Each row is a point. A path goes straight from each point to the next, and from the last back to the first. The post is the endless flat space through its rows: a point in 2 columns, a line in 3, a plane in 4, and so on, so that a path can go around it. Count how often the path circles the post. Going back the other way cancels.
In the rows, zero is written as 128.

Post:
[[133 107]]
Path (23 x 2):
[[169 102]
 [147 132]
 [129 136]
 [ 92 105]
 [115  53]
 [135  91]
 [110  66]
 [158  70]
 [157 116]
 [128 120]
 [ 98 111]
 [100  67]
 [150  61]
 [153 117]
 [149  92]
 [125  56]
 [ 92  94]
 [135  63]
 [170 101]
 [160 143]
 [124 117]
 [ 95 100]
 [126  83]]
Times around: 3

Post (3 x 4):
[[156 138 117 104]
 [126 107 161 157]
 [ 79 126 174 127]]
Path:
[[ 24 115 192 148]
 [129 100 106  88]
 [ 72 107 185 112]
 [168 140 105  66]
 [ 87 108 154 121]
 [118  99 136 151]
 [162  93 114  90]
 [ 89  67 157 115]
 [113 105 146 142]
 [ 98  85 151 107]
 [127 103 167 125]
 [108 193 165  83]
 [110 152 141 125]
 [137 113 134 144]
 [135 102 101  77]
 [149 112 131  90]
 [150  95 140  79]
 [159 130 179 150]
 [164 122 166 192]
 [124 144 124 110]
 [ 34 118 142  83]
 [176  93 121 110]
 [220 115 131 103]
 [100 137 189 134]
 [143 137 147 195]]
Times around: 3

Post, 8 rows:
[[106 138 161 117 125 120 109 120  94]
 [113 154 130 189 104 174 144 142 145]
 [158 108 118 130 158 157  96 131  80]
 [105 144 125  82 109 119  98 125 114]
 [141 105  96 124 183 136 145 145  94]
 [156 142 135 135 110 154 131 117 148]
 [128 107 137 167  77 157 148 141 140]
 [116 166 118 132 104  96 110 109 107]]
Path, 32 rows:
[[127 167  66 106 189 112 138 143 154]
 [180 175 138 118 186 141  90  87 119]
 [163 109 145 126 156 173 101 101  86]
 [ 93   7 172  93 105 176 179 164  48]
 [149 135 150 114  84 201 129 148 161]
 [116 143  83 132  92 102 141 145 153]
 [ 49 149 120 183 179 157 102 169 128]
 [173 139 144 103  80 146  91  77 152]
 [153 167 119 141 116 134 132  70 102]
 [102 101  68 163 167  83 185 138  95]
 [ 86  77 155 155 135 108  74 154  73]
 [117 109 113  80 158 131  75 177 113]
 [170  96 130 131 100 149 110 129  91]
 [103 150 109 167 172 152 173 159  80]
 [149 120 157 119 102 158  97 140 143]
 [ 97 163 147 120 109  99 125 122 160]
 [ 50 147 179 159 137  98 103 109  67]
 [121 178  42 158 166 131 160  99  98]
 [114 131 156 111 132 158 116 102 107]
 [ 98 145 157 122  31 117 109 105 168]
 [124  76 149 127 129 144  64 173 111]
 [ 94 198  82 139 129  98 170 152 158]
 [105 103 138  56 122 164 136 152 115]
 [162 189 118 162 133 182 135 100 143]
 [ 32 107 115  86 141 139 114 172  97]
 [109 137 149 172  54 123  93 124 175]
 [128  99 205 145 130 181  72 149  91]
 [155  93 114 120  89 117 163 140 126]
 [166 166 171 128  53 156 119  81 131]
 [105 141 141 130  67 125 147 110 123]
 [ 98 131 144 141 148 143 128 141  55]
 [ 99 168 119 169 124 111 136 142 117]]
Times around: 0
